Rows are points. The ring and each string are closed loops that go straight from each point to the next, and from the last back to the first. Before rounding, they use only three directions, however many columns there are. Count how often each string passes through the ring. Passing back the other way cancels.

Ring (9 x 4):
[[ 32 -14  28   1]
 [ 42  -9  15   1]
 [ 41   1 -10  -3]
 [ 27   6 -22  -7]
 [  4   0 -26 -14]
 [ -7 -14 -20 -19]
 [ -9 -27  -3 -20]
 [ -1 -29  20 -13]
 [  9 -24  31  -6]]
String (23 x 4):
[[  3  -1  -2  -8]
 [ -9   7 -20 -12]
 [-11   9 -42 -17]
 [ -6   8 -36 -16]
 [ -6  13 -12  -7]
 [  4  -2 -11 -10]
 [ 13 -18 -18 -17]
 [ -5 -18 -38 -25]
 [-19 -16 -34 -26]
 [-25 -16 -22 -24]
 [-16 -31 -19 -27]
 [  8 -35 -13 -22]
 [  6 -22  -2 -15]
 [-12 -11  12 -10]
 [-26 -26  14 -17]
 [-12 -44   2 -25]
 [  2 -37  -4 -22]
 [ 13 -21  -2 -13]
 [ -4 -13   3 -12]
 [-24 -17  -4 -19]
 [-25 -24 -22 -26]
 [ -2 -31 -31 -28]
 [ 13 -19 -12 -16]]
Times through: 2
String (28 x 4):
[[ 17 -23 -22 -19]
 [ 13 -18 -11 -15]
 [ -6 -27 -30 -27]
 [-25 -28 -25 -29]
 [-25 -15  -2 -17]
 [ -3 -14   4 -12]
 [ 15 -24  -3 -14]
 [  2 -42   5 -21]
 [-10 -36  27 -15]
 [  0 -40  32 -13]
 [ 16 -30  14 -12]
 [ 13 -15  17  -6]
 [  9  -7  44   4]
 [ 22 -12  49   5]
 [ 42 -27  31  -2]
 [ 30 -20   8  -7]
 [ 25 -10  10  -4]
 [ 42   2  22   7]
 [ 60  -3   8   4]
 [ 44   8   5   5]
 [ 24   6   4   0]
 [ 28 -11  -8  -9]
 [ 45  -7 -28 -10]
 [ 35  -9 -27 -12]
 [ 21 -10 -11 -10]
 [ 26 -15 -32 -17]
 [  6   9 -40 -14]
 [  3  -2 -39 -18]]
Times through: 0

Ring (6 x 8):
[[ -3  33  12 -14 -17  -4   8  15]
 [-24  29  12  -8 -12  -6  20  18]
 [-24   9  15  -4  -7 -10  29   6]
 [ -3 -21   0  -8  -7  -8  13 -19]
 [ 15 -21  -2 -12 -10  -6   2 -24]
 [ 21   8  14 -15 -15  -6   4  -8]]
String (18 x 8):
[[-27  32  53   4  -2 -20  60  20]
 [-26   1  30   2  -1 -17  47   2]
 [-14 -38 -29  -9  -8  -1  -1 -26]
 [ -6 -31 -32 -13 -11   2 -11 -23]
 [ -3   5  14  -8 -10  -9  18  -3]
 [ -2   8  37  -3  -5 -16  38  -1]
 [ -8 -19  13  -3  -3 -12  28 -16]
 [-14 -25  -6  -6  -6  -7  15 -18]
 [-13 -25 -29 -12 -11   1  -6 -18]
 [-15 -10 -13 -10 -11  -2   4  -8]
 [-27  -3 -11  -8 -10  -3  10   0]
 [-43  45  39   1  -6 -14  51  33]
 [-29  45  40  -2  -8 -13  44  30]
 [-16  40  40  -4  -9 -13  39  22]
 [ -8   6   1 -11 -12  -4   9   0]
 [-24  -5 -27 -12 -13   3  -5  -2]
 [-36  16   2  -5  -9  -5  22  14]
 [-32  35  43   1  -5 -16  52  24]]
Times through: 0

Ring (9 x 9):
[[ 35  12  -5 -15 -12  -4  -1  -9 -15]
 [ 31  14   5 -17   0 -16   1 -17  -4]
 [ 14  11  16 -15  11 -17   6 -26  10]
 [ -9   7  16  -9  16  -9   9 -27  19]
 [-19   5   5  -4  12   3   7 -19  17]
 [-23   0  -8   3  -2  22   5  -9   5]
 [-19  -4 -10   6 -14  32   6  -8  -4]
 [ -2  -5  -9   4 -24  32   6  -9 -15]
 [ 23   4  -9  -6 -22  14   1  -7 -20]]
String (26 x 9):
[[  4  -9   6   3 -25  29  11 -22 -15]
 [ -2 -17  13   8 -33  40  16 -29 -18]
 [ -5  -8  12   2 -15  22  13 -27  -5]
 [  9   3  -6  -4 -14  14   3 -10 -10]
 [  0  -7  11   1 -17  22  12 -25  -8]
 [ 18  -6   4  -1 -29  25   9 -19 -22]
 [ 50  15 -26 -15 -27   5  -9   9 -32]
 [ 49  20 -25 -18 -18  -5 -10   8 -26]
 [ 60  23 -22 -23 -16 -14 -11   7 -26]
 [ 50  26 -23 -23  -7 -18 -12   8 -18]
 [ 23  16 -13 -14  -3  -5  -4  -2  -7]
 [  4  -2  20  -5  -4   4  12 -32   3]
 [ 21   5  25 -14   2 -14  10 -34   3]
 [ 31  13  20 -19   7 -25   6 -28   4]
 [ 41  23   1 -25   9 -32  -4 -12   0]
 [ 40  25  -7 -24   7 -28  -7  -5  -2]
 [ 49  28  -4 -28   9 -36  -8  -7  -3]
 [ 33  21 -11 -20   2 -17  -6  -3  -6]
 [  6   5   2  -7  -4   4   4 -16  -1]
 [ 17   2  19  -9  -6  -2  10 -30  -2]
 [ 41  12   4 -17 -11 -11   1 -17 -14]
 [ 59  20 -16 -22 -18 -13  -9   2 -26]
 [ 49  21 -27 -19 -17  -6 -12  11 -25]
 [ 21  11 -13 -10 -11   4  -2  -3 -12]
 [  7  -2   4  -3 -15  16   8 -19  -9]
 [ -3  -9  15   2 -16  23  14 -29  -5]]
Times through: 3

Ring (8 x 12):
[[ -8  11 -20  11  -8   7  10   2   3  22   2  -4]
 [ -1  12   6 -14  -9   0   6  24  -4  18   6 -10]
 [ 13   8  21 -36 -11  -3   3  35  -9   2   0  -7]
 [ 21   0   7 -31 -11   1   4  18  -7 -14 -14   4]
 [ 19  -5  -5 -10  -6  -2   9  -1  -3 -21 -21  15]
 [  6  -4 -13  20   1  -7  16 -15   0 -14 -16  17]
 [ -8   1 -35  42   0   1  18 -28   7   4 -11  15]
 [-12   6 -44  40  -5  10  15 -26   9  16  -7   9]]
String (28 x 12):
[[ 26  -1  22 -44 -10  -5   3  29 -11 -20 -13   3]
 [ 29  -6  -6 -32 -14   7   3   6  -5 -27 -27  13]
 [ 23  -8 -38  -8 -15  17   5 -20   3 -24 -34  21]
 [ 13  -4 -32   4 -11  11   9 -18   3 -14 -24  17]
 [ 20 -12 -40  12  -8  10  11 -33   5 -30 -36  28]
 [ 14  -8   2  10   3 -15  17  -9  -3 -26 -18  20]
 [  6  -1  17   6   5 -20  17   7  -6 -12  -5  10]
 [  4   1  -5   8  -2  -5  13  -1  -1  -4  -8   8]
 [  2  -3 -38  29  -4   6  15 -29   6  -7 -20  19]
 [ -3  -7 -51  55   1   4  21 -49  10 -11 -24  28]
 [ -4  -3  -2  38  10 -20  23 -16   0  -9  -7  17]
 [  1   2  22   9   6 -23  18  12  -6  -4   1   5]
 [  3   1 -14  13  -3  -2  13  -7   1  -3 -11  10]
 [  4  -4 -38  28  -4   6  15 -30   6 -10 -21  20]
 [  8  -8 -20  27   2  -7  18 -26   2 -22 -22  24]
 [ 14  -8  12   7   5 -20  17  -3  -6 -27 -16  19]
 [ 12  -1  25  -9   2 -20  14  16  -9 -15  -6   7]
 [  9   0 -17   2  -7   4  10  -6   0  -6 -15  10]
 [ 16  -4 -30  -3 -12  12   7 -14   2 -15 -25  15]
 [ 27  -7 -25 -23 -17  15   2  -7  -1 -25 -31  16]
 [ 27  -1  21 -44 -11  -5   3  28 -11 -20 -14   3]
 [ 16   3  31 -34  -5 -13   6  34 -11  -8  -3  -2]
 [ 10   5  28 -21  -3 -15   9  29 -10  -3   1  -3]
 [ 21   6  46 -53  -8 -15   3  50 -16  -8   1  -8]
 [ 27   4  20 -60 -18   4  -3  39 -11 -11 -11  -5]
 [ 20   2 -11 -32 -17  13   1  12  -3  -8 -17   3]
 [ 11   3  -4 -12  -9   2   7   8  -3  -3 -10   4]
 [ 11   4  25 -23  -4 -13   9  28  -9  -5  -1  -1]]
Times through: 2

Ring (8 x 14):
[[  2   7  18  -7  17  -4  -2  28  12  -7  17   4  22  -7]
 [  2   2   6  -6   8 -16 -11  19  15 -33  12  20  18   2]
 [ -2  -4  -4  -6   0 -20 -17   2  10 -40  -2  28   8   6]
 [-14  -9  -6  -7  -4 -12 -15 -20  -5 -18 -21  21  -7   3]
 [-16  -8  -4  -8  -4  -4 -12 -26 -11   4 -28  10 -12  -3]
 [-11   0   3  -7  -2   7 -10 -21 -10  35 -28  -7  -9 -16]
 [ -4   7  12  -7   6  10  -6  -2  -2  40 -13 -15   2 -21]
 [  0   9  20  -7  16   5   0  21   6  19   8  -9  16 -16]]
String (27 x 14):
[[-31 -10  11 -10   8  10   5 -27 -26  31 -30  -5 -16  -8]
 [-12  -2  -5  -7 -11   9 -17 -38 -14  47 -44 -10 -19 -20]
 [  5   4 -11  -5 -17   3 -29 -28   1  39 -38  -6 -10 -23]
 [  1   3  -1  -6  -4  -3 -18  -8   4  12 -17   2   1 -13]
 [-14   1  16  -8  12   8   2  -2  -9  27 -10  -8   1 -13]
 [-13   5  22  -8  15  16   6   2 -11  47 -10 -20   2 -20]
 [  1  13  19  -7   9  17  -3   6   0  60 -10 -27   7 -30]
 [ 10  15  12  -6   4  10 -13  10  10  45  -6 -19  11 -28]
 [ -8  11  36  -9  29  16  16  30  -1  39  16 -23  19 -20]
 [-10   5  26  -8  23   6  10  22  -1  14  11  -7  15 -11]
 [ -4   2   8  -7   7  -3  -8   5   3   2  -4   4   7  -8]
 [ 13   9   3  -5   0  -7 -20  13  18   0   1   4  15 -13]
 [ 11  13  21  -6  20  -8  -3  44  23 -17  30   5  33  -8]
 [ -7   4  27  -8  28  -6  11  38   9 -23  29   9  26   1]
 [ -9   0  17  -8  18  -6   3  19   4 -17  12  10  15   0]
 [  4   3  -1  -6  -2 -10 -19   1  11  -8  -7  11   7  -7]
 [ 15   4 -10  -4  -9 -20 -31   5  23 -29  -3  22  12  -3]
 [  5  -2  -5  -5   0 -27 -21  13  20 -58   8  35  16  10]
 [ -4  -6  -3  -6   3 -24 -15   6  11 -54   4  34  10  12]
 [  9  -4 -19  -4 -15 -27 -35 -10  18 -47 -13  35   4   5]
 [  5  -1 -11  -5 -10 -15 -27 -10  11 -17 -16  19   2  -4]
 [-12  -4   5  -7   6  -7  -7  -3  -2 -11  -8  13   2  -1]
 [-24 -12   5  -9   8  -9   0 -12 -12 -20 -12  19  -5   7]
 [-21 -15 -11  -8  -8 -13 -16 -34 -12 -20 -32  25 -17   7]
 [ -6  -7 -17  -6 -17 -11 -28 -34  -2  -3 -36  17 -14  -4]
 [  3   0 -12  -5 -14  -9 -29 -21   5   4 -27  10  -6 -10]
 [-22  -6  13  -9  13   2   5  -6 -13   7 -10   3  -2  -3]]
Times through: 1

Ring (10 x 14):
[[ -7  23   1  10 -20  11  -2 -14 -34  -3  15  23  -5 -28]
 [ -7  18   6  11 -23   9 -11  -6 -28  -2  17  22 -10 -30]
 [ -4   4  12  11 -22   3 -26   9  -8  -2  14   9 -17 -21]
 [  0  -9  11   9 -11  -3 -30  16  17  -4   7 -13 -17   3]
 [  4 -16   6   7  -1  -6 -27  18  31  -6   0 -27 -14  21]
 [  7 -18   2   4   6  -8 -24  18  37  -8  -6 -34 -12  33]
 [  8 -14  -2   1   8  -8 -19  17  30  -8  -9 -30 -11  32]
 [  4   2  -6   1   3  -1  -8   4   4  -7  -6 -11  -7  15]
 [  0  15  -8   3  -3   5   3  -9 -16  -7   1   4  -2   0]
 [ -5  24  -6   7 -11  10   7 -18 -31  -6   9  17   0 -16]]
String (23 x 14):
[[ -3   9   5   8 -15   4 -15   2 -13  -4   9   8 -11 -14]
 [ -6  20 -10  11  -6  10  14 -26 -18  -8  12   3   7  -2]
 [-12  40 -14  12 -15  19  28 -43 -52  -7  19  29  12 -27]
 [ -7  28   2   7 -23  12  -4  -9 -47  -2  13  35  -9 -39]
 [ -2  12   4   5 -16   5 -14   3 -20  -3   7  14 -12 -19]
 [ -4  16  -9   8  -4   7   9 -20 -13  -8   8  -1   4   2]
 [ -8  30 -14  10  -8  14  23 -36 -33  -8  14  13  11 -10]
 [-11  35   6  10 -32  15  -5 -13 -60   0  20  48 -10 -56]
 [ -5  15  14   8 -29   7 -26  10 -32   1  14  31 -21 -43]
 [ -4   8  20   7 -31   3 -38  22 -23   2  13  27 -27 -41]
 [ -6   6  23  11 -34   4 -40  20 -20   2  18  26 -27 -44]
 [ -1  -4  18   8 -23  -1 -40  25  -1   0   9   7 -26 -21]
 [ -1   2  -2  10  -3   2  -6  -6   8  -7   7 -14  -2  11]
 [  0  -8  -1  10   0  -1 -11  -1  25  -8   6 -27  -4  23]
 [  6 -28  15   7  -4 -11 -45  35  46  -5  -1 -34 -24  23]
 [  4 -14  15   4 -12  -7 -42  33  18  -2   0 -10 -26   0]
 [  1  -3  -2   7   0  -1 -10   0  16  -8   3 -20  -5  18]
 [  2  -9  -6   9   7  -2  -5  -4  31 -10   2 -35   1  35]
 [  5 -26  16   8  -6 -10 -45  33  42  -4   2 -30 -24  19]
 [  2 -18  21   8 -17  -7 -49  35  23  -1   6 -11 -29  -4]
 [ -3  -4  10  13 -14   1 -23   6  11  -4  13  -9 -12  -2]
 [ -6   3  19  12 -29   3 -35  15 -10   0  18  15 -22 -31]
 [ -5   6  28   9 -39   3 -49  30 -26   4  17  35 -35 -54]]
Times through: 4

Ring (7 x 14):
[[-14  10  -1   7  12  12   1   9  13  -6  -4   1   3   3]
 [-15  -2 -11   3  15  20   5  33  12   1 -17  18   3  -3]
 [ -7  -2 -19  -7  16  24  11  35   2  13 -26  23   2 -12]
 [ -6  14  -7  -6   3  20  22  17  -2  15 -26   9   7 -12]
 [ -5  32   9  -2  -8  11  25 -12  -3  10 -16 -13  10  -7]
 [  0  36   9  -1   1  -1   7 -35  -1   0   3 -28   5   1]
 [ -2  27   4   2  10  -1  -3 -27   6  -6   8 -23   2   4]]
String (26 x 14):
[[-13  17   3   1  -5  21  27  17   3  11 -26   7  11  -8]
 [-18  25  13   5 -18  23  41  16   2  14 -32   4  17  -9]
 [ -9  20   2   0   0  14  17   3   2   7 -16  -2   7  -5]
 [ -1  17  -7  -5  12  10   5  -4   0   5  -9  -4   2  -5]
 [-11  30  13   4 -10  12  25  -7   3   5 -14 -11  12  -3]
 [ -6  45  22   4 -15   3  24 -35   0   2  -5 -31  13   0]
 [  8  44  10  -5   3  -9   1 -57  -5  -2  12 -42   2   2]
 [  7  27  -4  -7  15  -3  -6 -34  -2  -1   7 -24  -2   0]
 [  9  32  -1  -6  16  -8 -11 -47  -2  -5  15 -34  -3   3]
 [ 10  34   0  -6  16 -10 -14 -52  -1  -7  19 -37  -3   4]
 [  6  22  -7  -7  18  -1  -8 -26  -1  -1   6 -19  -3  -1]
 [ -4  20  -1  -1   8   8   6  -7   3   2  -6  -8   3  -2]
 [ -7  40  18   6  -7   1  14 -34   4  -3   2 -30   9   4]
 [  0  50  22   2 -10  -6  13 -55  -1  -3   8 -43   9   4]
 [  9  38   3  -8   6  -5   3 -46  -7   3   5 -33   2  -2]
 [  3  25  -4  -8   9   5   5 -19  -4   6  -5 -15   2  -5]
 [ -7  25   5   0  -3  12  19  -4   1   7 -14  -7   8  -5]
 [-13  30  14   3 -17  18  37   3   0  12 -26  -4  15  -8]
 [-10  24   4  -4 -13  23  39  15  -5  21 -35   6  14 -14]
 [  2   9 -18 -13  15  16   9  12  -6  16 -21   9   0 -13]
 [  0  10 -14  -9  17  13   4   7  -1   9 -13   4   0  -8]
 [-12  14  -1   1   1  19  19  17   4   8 -21   7   8  -7]
 [-17   5  -5   0  -2  30  30  42   4  16 -37  25  11 -13]
 [ -3  -7 -28 -14  19  28  14  45  -4  22 -35  32   0 -19]
 [  4  -1 -28 -16  25  19   2  23  -5  16 -22  18  -4 -15]
 [ -3  12 -10  -6  13  13   6   6   1   8 -13   3   1  -7]]
Times through: 4
String (19 x 14):
[[  2   9 -15  -6  27   4 -15  -7   5  -3   5  -6  -6   0]
 [ -3  12  -9  -2  18   7  -5  -2   6  -2  -2  -4  -1   0]
 [-15  17   5   6   1  14  14   9  10   0 -12   0   8   0]
 [-25   4   3  14   6  20   9  30  20  -6 -13  13   8   4]
 [-21 -11 -14   6  19  25   3  49  18  -1 -19  29   2  -2]
 [ -2  -9 -29 -10  31  18  -8  30   4   7 -14  22  -6  -8]
 [ -9  11  -6  -1   9  16  11  14   4   6 -16   6   4  -5]
 [-16   8  -3   1   0  25  25  33   5  12 -30  18   9  -9]
 [ -7   0 -18 -11   8  30  25  42  -4  23 -39  29   5 -18]
 [  1   6 -20 -14  15  20  13  20  -6  19 -26  15   1 -15]
 [  2  10 -15 -10  18  11   1   3  -2   8 -11   2  -2  -8]
 [-12  16   1   1   0  17  19  12   4   7 -19   4   8  -6]
 [-11   2 -13  -6   6  28  24  40   0  18 -35  26   7 -14]
 [-10 -15 -29 -10  21  33  13  60   2  19 -38  42   1 -17]
 [ -5 -18 -34 -11  33  25  -4  49   5  11 -24  35  -5 -12]
 [ -3   6 -14  -5  19  13   0  10   4   4 -10   6  -1  -5]
 [-15  12   1   5   4  17  13  17  10   1 -15   6   7  -2]
 [-21  11   6  12   3  16  11  19  17  -5 -11   5   8   3]
 [-16  12   3  11  11   9  -1   6  17 -10   0  -3   4   7]]
Times through: 4

Ring (7 x 14):
[[  8   2 -11   7  13 -12   5  -7  -4 -11  -9  -8  -1 -14]
 [ 18 -13 -18   8   5 -12   7 -12 -22 -30   1 -16  21   4]
 [ 17 -28 -16   2  -1 -10   6  -6 -23 -30  12 -15  37  15]
 [ -2 -16  -9  -7   6 -10  -3   5   4  -2  12   3  23  -1]
 [-16   9  -6 -12  17 -11 -10  10  27  22   4  20  -2 -25]
 [-21  22  -3 -10  23 -11 -10  10  36  31  -5  23 -19 -38]
 [-12  21  -2  -1  22 -10  -3   4  27  23 -17  10 -26 -38]]
String (29 x 14):
[[  4  -1 -13   0  11 -12  -1  -3  -1  -8   2   0  10 -10]
 [  3  -6  -4   5  10  -8   5  -1   3  -2 -10  -9   0 -12]
 [  2   1 -12  -1  13 -12  -1  -2   3  -4   1   2   6 -13]
 [  4  17 -17   2  19 -15  -2  -9   1  -7  -3   4  -4 -22]
 [ -9  24  -2   4  23 -10   0   0  24  19 -23   5 -32 -40]
 [-18  28   8   3  26  -8   0   8  40  37 -32   9 -46 -50]
 [-24  32  10   1  28  -7  -2  11  48  46 -34  14 -53 -56]
 [-18  38  -4  -3  30 -13  -8   3  36  30 -17  21 -37 -50]
 [ -5  17 -12  -3  20 -14  -6  -1  14   7  -2  12  -6 -26]
 [ -7   6  -4  -1  15 -10  -1   4  16  11  -8   4  -8 -23]
 [-15  12   7   1  19  -6   2   9  32  29 -24   4 -30 -36]
 [ -5   8  -6   0  16 -10  -1   1  14   9  -9   4  -9 -24]
 [  1   8 -13  -1  15 -13  -2  -4   4  -3   0   4   2 -18]
 [  0   1  -7   2  13 -10   1   0   7   2  -7  -1  -2 -17]
 [  3  -6   1   9  10  -6  10   0   6   2 -21 -14 -10 -16]
 [ 17 -13  -9  13   6  -9  13 -10 -17 -23 -13 -23   7  -2]
 [  8 -14  -6   6   6  -8   8  -2  -5 -10  -8 -14   8  -4]
 [  9 -10 -14   2   8 -11   3  -5  -9 -16   3  -7  17  -2]
 [ 21 -16 -26   3   4 -15   2 -14 -29 -39  16 -11  38  13]
 [ 29 -35 -27   5  -5 -13   7 -15 -43 -53  21 -22  55  29]
 [ 23 -46 -14   6  -8  -8  11  -6 -32 -39  12 -27  48  28]
 [ 23 -40 -19   3  -6 -10   7  -8 -33 -41  18 -21  52  28]
 [ 21 -26 -27  -1  -1 -15   1 -12 -32 -43  25 -11  52  22]
 [ 10 -13 -18  -1   6 -13   0  -5 -13 -21  12  -4  28   4]
 [  4  -8 -11  -1   9 -11   0  -1  -1  -8   3  -2  14  -6]
 [ 15  -8 -26  -1   7 -16  -2 -11 -20 -30  18  -2  34   6]
 [ 30 -31 -29   5  -3 -15   6 -17 -44 -55  21 -21  54  27]
 [ 32 -30 -28   9  -3 -14   9 -19 -46 -56  16 -25  50  26]
 [ 22 -10 -27   5   6 -16   3 -16 -29 -39  13 -11  33   8]]
Times through: 0
String (25 x 14):
[[ -4   0   1   4  13  -7   5   3  14  10 -16  -5 -12 -21]
 [  1  15 -17  -1  18 -15  -5  -5   5  -3   1   8   0 -21]
 [-10  29 -11  -3  25 -15  -7  -1  22  15  -9  16 -21 -38]
 [-27  33   8  -4  29  -8  -6  13  51  48 -27  20 -48 -55]
 [-33  30  15  -6  28  -5  -6  19  60  59 -31  21 -53 -58]
 [-28  36   2  -9  30 -11 -12  12  49  45 -15  28 -39 -53]
 [-27  21  11  -6  24  -6  -5  16  49  47 -23  17 -39 -47]
 [-10  10  -3  -4  17 -10  -3   5  22  16  -7   9 -11 -27]
 [ -8  25 -16  -6  23 -16 -10  -2  17   9   2  19  -8 -30]
 [-17  37  -6  -4  29 -14  -9   3  34  28 -14  22 -33 -48]
 [-18  33   5   3  28  -9  -1   6  40  37 -32  11 -49 -53]
 [  1  15 -15   1  18 -14  -3  -6   4  -3  -3   5  -4 -22]
 [  6   7 -19   0  15 -15  -2  -8  -4 -13   4   2   9 -13]
 [ 18   1 -23   7  11 -16   3 -16 -20 -30   2  -9  15  -4]
 [ 24 -18 -17  13   3 -11  12 -15 -29 -37  -3 -25  22   8]
 [ 11 -18  -9   6   4  -9   8  -4 -11 -17  -4 -16  15   1]
 [  7  -9 -12   1   8 -11   2  -3  -5 -12   2  -6  15  -4]
 [  6  -7 -13   0   9 -12   1  -4  -5 -12   4  -3  16  -5]
 [  8 -21  -6   4   3  -7   7   0  -6 -12  -3 -14  16   2]
 [ 22 -36 -13   8  -4  -8  12  -8 -29 -36   5 -26  37  20]
 [ 28 -27 -27   7  -1 -14   7 -17 -40 -50  17 -20  47  22]
 [ 16  -6 -25   1   8 -16   0 -12 -20 -30  13  -4  29   3]
 [ 22  -7 -29   4   7 -17   2 -17 -30 -41  14  -9  32   7]
 [ 29 -10 -24  14   6 -15  10 -21 -36 -45  -1 -23  23   7]
 [ 10  -3  -3  13  11  -8  12  -7  -3  -8 -23 -19 -10 -15]]
Times through: 2

Ring (6 x 14):
[[-26  16  -8 -18   3  35  13   2  -4 -21   4   2   6   1]
 [ -2  -1  -4 -18   1  20  16   3   6 -15   0  -5  15  -3]
 [ 11  -3  -4 -14   0  -2   7   2   4  -4  -6 -11   7   2]
 [ 18  -1   6   2   0 -25 -12  -1   3  14  -5  -6 -10   8]
 [ 13  -2  17  15   1 -23 -20  -2   8  17   4   6 -13   5]
 [-20  17   0  -5   3  18  -1   0  -3  -8   6   7  -6   4]]
String (24 x 14):
[[ 18 -11   0 -13   0  -3  10   3  10  -3  -5 -11  13  -2]
 [  5  -2   1  -9   1   3   5   1   6  -4  -1  -4   5   0]
 [  9 -11   4 -10   1  10  12   3  14  -9   2  -4  16  -6]
 [ -7  -5  -4 -21   2  35  25   5  11 -24   4  -3  25  -9]
 [-31  20 -17 -29   3  45  22   3  -7 -29   0  -3  11   1]
 [-33  23 -14 -24   4  42  16   2  -9 -26   1   0   5   3]
 [-49  32 -16 -25   5  55  17   2 -13 -31   5   6   3   3]
 [-15   9   3  -5   3  20   3   1   3  -9   7   6   1   0]
 [-19  13   2  -5   3  21   1   0   0 -10   7   8  -2   1]
 [-42  30  -7 -12   5  39   4   0 -10 -19   8  11  -7   5]
 [-38  27  -5 -11   4  37   4   0  -8 -18   8  10  -5   4]
 [-46  32 -11 -18   5  47  10   1 -12 -25   7   8  -3   4]
 [-42  31 -16 -24   4  46  14   2 -14 -27   2   3   0   5]
 [-48  32 -21 -32   5  60  24   3 -14 -37   2   1   8   2]
 [-24   9  -9 -24   3  46  24   4   2 -29   5   0  18  -5]
 [  0  -6   2 -12   1  20  14   3  11 -14   4  -1  16  -6]
 [  5  -9  -3 -19   1  20  20   4  11 -16   0  -7  22  -7]
 [ -3   5 -11 -22   1  14  14   3  -1 -13  -6 -10   9   2]
 [  0   6  -9 -19   1   7   9   2  -2  -9  -6 -10   5   4]
 [ 14  -2 -11 -21   0  -4  11   2   0  -5 -12 -17   8   4]
 [ 13   2 -13 -22   0  -8   8   2  -4  -3 -14 -19   3   7]
 [  5   6 -10 -18   1  -2   5   1  -4  -4 -10 -13   0   7]
 [  4   3  -1  -9   1   0   1   1   2  -2  -3  -5   0   4]
 [ 14  -6   4  -6   0  -6   2   1   8   1  -2  -5   5   1]]
Times through: 1
